Rows are points. Each table stands for the endless flat space through its points: a line for two points, a plane for three, and so on. Write the one point that lies in both, or say that there is none.
In the rows, 128 means zero.

First, 2 rows:
[[122 103 179]
 [152  91 131]]
Second:
[[137 106 151]
 [137  79 163]]
They share: [137  97 155]

First, 2 rows:
[[111  93 135 117  94 116]
 [126 103  95 122  89 131]]
Second:
[[106  79 135  84  72 119]
 [115  85 143  74  77 122]
 [108  81 129 118 113  95]
 [120 102 104 115  71 140]]
They share: [120  99 111 120  91 125]

First (6 x 11):
[[ 91 104  82 112 113 168 123 139 170 127 177]
 [126  77 135 163 114 157 106 185  80  72 161]
 [ 82 109  61 138 130 150  75 146 180 130 160]
 [119  94 103 103 153 174 107 126 137 106 179]
 [108 107 136  74  94 153 154 116 133 113 171]
 [112  86 113 137 137 189 129 156 122  87 193]]
Second:
[[ 92 111 108 127 118 163 105 166 162 136 156]
 [172  76 103  62 128 133  85  86  87  96 136]
 [118 100  61 104 140 121  49 122 123  90 124]]
They share: no point

First:
[[ 90 149 132 104  93 116  99 125 119  74 162  79  83 164]
 [144 126 169 140 127  83  88  92 114  91 212 105  79 103]
 [199  74 130 161 146 110 151 139 137 176 127 121 163 142]
 [126 132 128 110 129 109 166 111  84 134 149 108 102 151]
 [125 110 108 117  94 159 153 142 110 159 106  99 122 190]
 [126 102 108 132 115 117 124 137 158  88 129  76 134 173]]
Second:
[[114 141 133 160  95 132 129  98 149 111 153  60 136 108]
 [107 123 115 181  85 141 139 130 150 133 155  61 184  82]
 [183 115 145 145 125  81 107 126 104 123 155  97  64 144]
 [152 119 155 151 148  97 100 127 129  90 122  89  75 139]
 [104 112 127 143 116 137 129 108 135  97 136  84 126 152]
 [125 132 124 146  77 131 136  80 125 117 178  70 113 143]]
They share: no point

First, 6 rows:
[[119  84 127 163  83 140  97 113 146 169 171 156 100 204 134 136 123 161
  151 101]
 [159  93 149 157 129  71 110  96 170 119  87 121 119  91 125 140  74  84
  111 165]
 [121  99 167 170  83 117 123 104 178 159 177 169  97 127 140 146 134 128
  142 154]
 [177 116 120 131 145 103  62 143 156 156 152 118 144 169 164 151 130 155
  149 108]
 [154  92 139 155 110  91  93 114 159 151 128 119 115 146 128 143  93 117
  136 136]
 [108  62 152 194  72 132 141  62 193 160 137 167  69 115  87 128 122 117
  125 164]]
Second, 6 rows:
[[166 149 146 200 135  84 109 121 143 139 115 165  93 166 164 131  91 134
  147 122]
 [160 144 160 176 136 126 129  99 116 144 126 176  84 152 146 109 100 103
  169 131]
 [115 114 177 185 131  93 101 113 132 149 129 162 131 158 176  99 124 128
  140 147]
 [148 134 164 184 112 118 117 113 150 122 138 182  98 176 148 115 132 117
  183 121]
 [171 120 170 145  79 154 112  98 197 140 121 158  81 157 108 177 125 108
  170 100]
 [148 107 188 154  85 118  81 107 213 167  93 131 113 146 142 193 111 138
  111 112]]
They share: no point
